Every row gives one point. The window is the flat piece filled in between its corners: a triangle in 3 columns, a solid with four corners in 4, and so on. A path goes straight from each point to the next, and from the last back to the first. List the points from which the path goes on through the window.

Window:
[[0.03, 0.18, 0.10, 0.17],
[0.65, 0.43, -0.28, -0.15],
[0.04, -0.38, -0.06, 0.23],
[-1.08, -0.14, -0.75, 0.21]]
Path:
(1): [0.25, 0.07, -0.08, 0.61]
(2): [0.89, 0.27, 0.04, 0.35]
(3): [0.55, 0.13, 0.19, -0.48]
(4): [0.31, 0.10, -0.09, -0.56]
(5): [0.36, 0.24, -0.28, 0.69]
(6): [0.11, 0.09, -0.19, 0.66]
(7): [0.18, 0.03, 0.06, -0.61]
(8): [-0.14, 0.13, 0.10, -0.27]
Through the window after points: 4, 6, 8

Window:
[[-0.21, 0.16, 0.67, 0.66, 0.85, 0.86, 0.54, 0.23],
[0.05, 0.04, -0.24, 0.63, -0.05, -0.62, -0.46, 0.23],
[0.26, -0.96, -0.26, -0.28, 0.13, 0.42, 0.08, 0.25],
[0.17, -0.45, -0.09, 0.35, -0.44, -1.13, 0.52, 0.03],
[0.21, -0.60, 0.01, 0.12, -0.86, 0.49, 0.39, 0.34],
[0.10, -0.20, 0.25, -0.43, -0.13, 0.10, 0.17, 0.08],
[-0.36, 0.04, -0.65, 0.18, 0.71, 0.92, -0.07, -0.07],
[1.03, 0.23, -0.03, -0.20, 0.21, -0.30, 0.15, -0.12]]
Path:
(1): [0.69, -0.28, 0.22, 0.29, -0.19, 0.25, -0.10, -0.67]
(2): [0.59, 0.01, -0.12, -0.17, -0.03, -0.13, 0.33, 0.33]
(3): [0.26, -0.10, -0.28, 0.01, -0.03, -0.43, 0.59, 0.43]
(4): [0.28, -0.34, 0.17, 0.26, -0.19, -0.33, 0.18, -0.15]
(5): [0.27, -0.32, -0.04, 0.11, 0.08, 0.34, -0.17, -0.29]
(6): [0.00, -0.06, -0.14, 0.10, 0.17, 0.15, 0.04, 0.64]
(7): [0.34, -0.24, 0.14, -0.04, -0.15, -0.41, 0.41, 0.52]
(8): [0.16, -0.36, 0.22, 0.39, -0.19, -0.32, 0.03, -0.69]
Through the window after points: 1, 3

Window:
[[-0.54, 0.32, -0.60, 0.58, -0.04, -0.53, 0.73, -0.62, -0.11],
[1.03, -0.17, -0.27, 0.00, 0.39, 0.36, -0.76, 0.50, -0.39],
[-0.50, 0.06, 0.13, 0.84, -0.05, -0.45, 0.60, -0.05, 0.32],
[-0.14, 0.18, 0.03, 0.25, 0.12, 0.33, 0.77, 0.48, -0.51],
[-0.97, -0.04, 0.13, 0.13, 0.17, -0.07, 0.23, -0.09, -0.35],
[0.34, 0.61, -0.02, -0.12, -0.41, -0.18, -0.52, 0.18, -0.28],
[1.04, -0.21, 0.07, -0.98, 0.00, 0.15, -0.39, 0.46, -0.19],
[-0.19, -0.52, -0.06, 0.20, -1.47, 0.32, -0.51, -0.63, -0.35],
[-0.53, 0.32, 0.23, 0.59, -0.06, 0.27, 0.50, -0.78, 0.03]]
Path:
(1): [0.11, 0.00, 0.17, 0.36, -0.03, -0.54, 0.29, -0.05, -0.76]
(2): [0.20, 0.11, 0.31, 0.07, 0.36, -0.26, 0.53, 0.05, -0.61]
(3): [-0.34, 0.35, -0.58, 0.00, 0.20, 0.17, 0.16, 0.51, 0.52]
(4): [-0.12, 0.20, -0.46, -0.09, -0.22, 0.78, 0.29, 0.02, 0.40]
(5): [0.00, 0.19, 0.04, 0.22, -0.12, -0.15, 0.14, -0.11, -0.78]
(6): [0.04, -0.02, -0.10, 0.18, -0.09, -0.21, 0.21, -0.33, -0.41]
(7): [-0.21, 0.28, -0.54, -0.11, -0.52, 0.07, -0.03, 0.09, 0.36]
(8): [-0.01, 0.14, -0.38, -0.44, -0.02, 0.41, -0.10, 0.38, 0.20]
(9): [0.38, -0.06, 0.24, -0.21, -0.06, -0.11, -0.13, -0.01, -0.41]
(10): [0.02, 0.00, -0.02, 0.17, -0.24, -0.24, 0.21, 0.03, -0.48]
(11): [-0.35, 0.02, -0.58, -0.09, -0.27, 0.58, -0.30, 0.46, 0.38]
(12): [-0.36, 0.14, -0.36, 0.07, -0.11, 0.23, 0.23, 0.07, -0.03]
Through the window after points: 6, 8

Window:
[[-0.04, 0.26, -0.31, -0.42, -0.71, -0.49, -0.07, 0.62, 0.49, -0.28, 0.16, 0.43],
[0.12, -1.07, 0.08, -0.73, 0.40, 0.30, 0.12, 0.23, -0.76, 0.23, -0.75, -0.93],
[0.50, 0.78, 0.34, -0.20, -0.06, -0.53, -0.59, 0.26, 0.24, -0.08, 0.11, 0.29],
[-0.61, 0.41, -0.14, 0.04, -0.07, -0.34, 0.11, 0.32, -0.33, -0.55, -0.21, 0.50],
[-0.28, 0.75, 0.30, -0.28, -0.20, -0.12, 0.20, 0.65, 0.22, 0.38, 0.29, 0.53],
[-0.36, 0.34, 0.22, -0.24, -0.34, -0.51, -0.33, -0.10, 0.80, 0.24, -0.53, 0.29],
[0.30, -0.02, 0.60, 0.07, -0.42, 0.06, 0.01, 0.05, 0.19, -0.13, 0.27, 0.64],
[-0.27, -0.87, 0.19, -0.14, -0.12, 0.13, -0.46, 0.11, -0.77, 0.41, -0.04, -1.09],
[0.10, -0.86, -0.02, 0.35, 0.39, 0.52, 0.07, 0.55, -0.34, 0.13, -0.43, -1.21],
[0.08, 0.29, -0.69, 0.06, 0.06, 0.21, 0.13, -0.05, -0.16, 0.15, 0.38, 0.51],
[0.13, -0.07, -0.55, 0.29, -0.45, 0.63, 0.17, 0.51, -1.06, 0.26, -0.59, -0.04],
[0.27, 0.24, -0.15, 0.30, -0.31, -0.64, 0.57, 0.21, -0.30, 0.27, 0.09, 0.32]]
Path:
(1): [-0.10, -0.56, -0.22, 0.13, 0.27, 0.12, -0.19, 0.58, -0.32, 0.03, -0.13, -0.03]
(2): [-0.08, 0.39, 0.48, -0.15, -0.46, 0.04, 0.45, -0.09, -0.18, 0.05, -0.38, -1.06]
(3): [-0.03, 0.34, 0.06, -0.06, -0.16, 0.16, 0.36, -0.14, -0.01, 0.05, 0.03, -0.15]
(4): [-0.01, -0.51, 0.17, 0.13, 0.10, -0.38, -0.58, 0.93, -0.60, 0.11, -0.28, 0.40]
(5): [0.22, -0.32, 0.05, 0.35, 0.20, -0.29, -0.33, 0.57, -0.29, 0.41, -0.16, 0.34]
(6): [0.01, 0.28, -0.12, -0.36, -0.32, 0.17, -0.05, -0.03, -0.25, -0.06, 0.07, -0.31]
(7): [0.23, 0.23, -0.09, 0.00, -0.54, -0.04, 0.26, 0.00, -0.09, -0.13, 0.18, -0.21]
(8): [-0.10, -0.10, -0.06, -0.08, -0.14, -0.27, -0.14, 0.51, -0.24, 0.20, -0.18, 0.24]
Through the window after points: 1, 5, 7

Window:
[[-0.07, -0.88, -0.15, -0.17, -0.43, 0.03, 0.17, 0.90, 0.34, 0.48, 0.17, 0.73, 0.21, -0.14],
[-0.06, 0.66, -0.63, -0.41, -0.05, -0.18, -0.12, 0.18, -0.04, 0.21, 0.33, 0.38, 0.51, 0.37],
[0.13, -0.13, -0.16, -0.50, -0.77, -0.35, 1.12, -0.65, 0.23, -0.17, -0.61, -0.40, -0.38, -0.16],
[0.34, 0.72, -0.19, 0.81, 0.02, 0.74, -0.66, 0.43, -0.20, -0.03, 0.11, 0.44, 0.19, -0.05],
[0.24, -0.11, -0.53, -0.61, -0.19, -0.39, 0.27, -0.13, 0.54, -0.36, -0.55, -0.54, -0.99, 0.10],
[-0.01, -1.10, 0.38, -0.37, 0.19, -0.15, -0.07, 0.12, 0.19, -0.27, 0.14, 0.41, 0.36, -0.04],
[0.84, 0.87, 0.31, 0.32, 0.32, 0.14, -0.32, 0.70, -0.01, 0.62, -0.06, -0.04, 0.22, 0.16],
[0.65, -0.20, -0.88, -0.57, -0.23, -0.34, 0.74, -0.76, 0.60, 0.04, -0.18, -0.39, -0.39, -0.71],
[0.20, 0.12, -0.33, 0.22, 0.16, -0.38, -0.22, 0.25, -0.65, 0.73, 0.09, 0.78, -0.05, 0.15],
[-0.47, 0.10, -0.13, 0.47, 0.28, -0.08, -0.22, 0.37, -0.05, 0.54, 0.58, -0.21, 0.16, 0.26],
[0.48, -0.38, 0.00, -0.44, -0.92, -0.32, -0.35, -0.40, 0.42, 0.05, -0.37, -0.66, -0.33, -0.28],
[-0.23, -0.12, 0.22, -0.66, -0.32, -0.36, 0.18, -0.58, 0.90, 0.15, -0.24, 0.02, -0.69, -0.38],
[0.47, -0.89, -0.01, -0.57, -0.33, 0.60, 0.32, 0.19, -0.17, 0.47, 0.74, 0.71, -0.13, 0.24],
[-0.03, 0.30, -0.22, 0.00, 0.29, 0.50, -0.50, 0.10, 0.00, 0.63, -0.65, -0.19, 0.20, 0.11]]
Path:
(1): [0.62, -0.10, -0.14, 0.29, -0.17, -0.21, -0.05, -0.38, 0.37, 0.44, 0.15, 0.64, 0.03, 0.66]
(2): [0.16, -0.13, -0.18, 0.13, -0.21, 0.11, -0.06, -0.21, 0.51, 0.21, -0.10, 0.40, 0.11, 0.37]
(3): [0.05, -0.17, -0.02, -0.30, 0.02, -0.06, -0.14, 0.52, -0.26, 0.32, -0.01, 0.08, -0.16, -0.16]
(4): [-0.12, 0.10, -0.15, -0.16, -0.16, -0.04, -0.04, 0.07, -0.16, 0.22, -0.07, -0.09, -0.36, -0.58]
(5): [0.38, 0.06, -0.12, -0.06, 0.05, -0.11, -0.02, -0.35, 0.46, 0.30, 0.01, -0.02, 0.09, 0.68]
(6): [0.29, -0.26, -0.35, -0.06, -0.23, -0.27, 0.08, -0.16, 0.34, 0.14, -0.03, 0.07, -0.05, 0.14]
(7): [0.13, -0.07, 0.00, -0.45, -0.12, -0.18, 0.19, 0.18, 0.07, 0.10, 0.12, -0.02, -0.44, -0.33]
(8): [-0.26, 0.25, -0.48, -0.52, 0.02, -0.22, -0.08, 0.53, -0.55, 0.25, -0.12, -0.12, -0.13, -0.54]
Through the window after points: 8

Window:
[[-0.25, 0.85, -0.42, 0.12, 0.47, -0.35, -0.36, -0.12, 0.04, 0.01, 0.74, 0.31, -0.33, 0.36],
[0.57, 0.24, -0.27, -0.18, 0.37, -0.58, 0.53, -0.38, -0.15, 0.01, 0.44, 0.01, -0.35, 0.45],
[0.31, 0.18, 0.57, -0.05, -0.17, 0.34, -0.16, 0.06, 0.29, -0.49, -0.64, -0.42, -0.05, -0.20],
[-0.04, 0.11, -0.62, 0.44, 0.14, 0.11, 0.33, -0.46, 0.38, -0.31, 1.12, 0.00, -0.53, 0.37],
[-0.46, 0.61, -0.69, 0.04, 0.01, -0.29, 0.37, -0.36, 0.29, 0.45, 0.12, -0.25, -0.61, -0.05],
[0.37, 0.07, -0.51, 0.56, 0.32, -0.18, -0.04, 0.42, 0.11, 0.29, 0.15, -0.27, -0.26, 0.24],
[-0.10, 0.34, -0.42, 0.50, 0.06, 0.20, 0.05, -0.17, -0.45, 0.09, -0.30, 0.00, 1.40, -0.69],
[-0.40, 0.41, 0.09, 0.39, -0.13, -0.77, 0.33, 0.49, 0.14, -0.03, -0.07, -0.23, 1.05, -1.00],
[-0.15, -0.51, 1.16, -0.24, 0.12, 0.63, -0.03, 0.21, 0.28, 0.44, -0.48, -0.22, 0.43, -0.41],
[-0.41, 0.12, -0.28, 0.45, -0.67, -0.70, -0.36, -0.12, -0.28, 0.22, -0.11, -0.46, 1.63, -0.27],
[0.68, 0.43, 1.64, 0.26, -0.13, 0.78, 0.33, 0.12, 0.42, 0.50, -0.36, -0.51, -0.20, 0.04],
[1.00, -0.13, 1.00, -0.44, -0.62, 1.08, -0.38, 0.22, 0.39, 0.49, -0.16, -0.12, 0.43, -0.80],
[-0.11, 0.27, -0.14, 0.54, -0.09, -0.47, 0.26, -0.20, 0.53, 0.15, -0.16, 0.66, -0.23, 0.14],
[0.11, 0.21, -0.48, 0.18, -0.39, 0.09, 0.24, 0.20, -0.85, -0.11, 0.69, 0.23, -0.48, 0.40]]
Path:
(1): [0.12, 0.18, 0.07, 0.34, 0.02, 0.00, -0.07, -0.16, 0.01, -0.04, -0.26, -0.19, -0.11, -0.40]
(2): [-0.04, 0.36, -0.04, -0.02, -0.10, 0.17, 0.17, 0.00, 0.21, 0.01, -0.03, -0.19, 0.33, 0.01]
(3): [0.43, 0.53, 0.59, -0.27, -0.24, 0.60, 0.37, 0.53, 0.65, 0.46, -0.03, -0.26, 0.24, 0.26]
(4): [0.37, -0.19, 0.87, 0.59, -0.10, 0.19, -0.29, -0.53, -0.34, 0.08, -0.24, -0.17, -0.20, -0.70]
(5): [0.37, 0.15, 0.28, 0.47, -0.02, -0.25, -0.21, -0.54, -0.02, 0.31, -0.11, -0.06, -0.05, -0.62]
(6): [-0.11, 0.29, 0.09, -0.14, -0.04, 0.27, 0.20, 0.37, 0.49, -0.04, 0.00, -0.20, 0.39, 0.14]
(7): [0.13, 0.47, 0.28, 0.04, -0.14, 0.35, 0.43, 0.28, 0.43, 0.22, -0.18, 0.02, 0.33, 0.31]
(8): [0.26, 0.09, 0.44, 0.41, 0.02, -0.20, -0.40, -0.36, -0.07, 0.13, 0.14, -0.16, -0.37, -0.50]
(9): [0.12, 0.16, 0.28, 0.35, -0.16, -0.03, -0.07, -0.24, -0.18, 0.01, 0.10, -0.20, -0.10, -0.38]
(10): [0.17, 0.31, 0.17, -0.24, -0.22, 0.41, 0.28, 0.39, 0.21, 0.19, -0.09, 0.08, 0.56, 0.14]
(11): [0.03, 0.37, 0.01, 0.09, -0.31, 0.16, 0.17, 0.50, 0.33, 0.17, -0.17, -0.09, 0.60, 0.11]
(12): [-0.05, 0.03, 0.00, 0.64, -0.10, 0.00, -0.24, -0.30, -0.42, 0.10, 0.25, -0.13, -0.23, -0.53]
(13): [-0.13, -0.13, -0.09, 0.13, -0.09, -0.26, -0.32, -0.35, -0.46, 0.12, 0.39, -0.11, -0.30, -0.36]
(14): [0.14, 0.42, -0.37, 0.11, -0.02, -0.10, 0.35, 0.11, 0.14, -0.14, -0.02, 0.01, 0.41, 0.19]
(15): [0.13, 0.32, 0.19, -0.13, -0.05, 0.18, 0.24, 0.44, 0.07, 0.37, -0.43, -0.08, 0.56, 0.33]
(16): [0.17, 0.23, 0.51, 0.55, -0.50, -0.13, -0.27, -0.47, -0.03, 0.06, 0.23, -0.29, -0.25, -1.20]
Through the window after points: 1, 3, 7
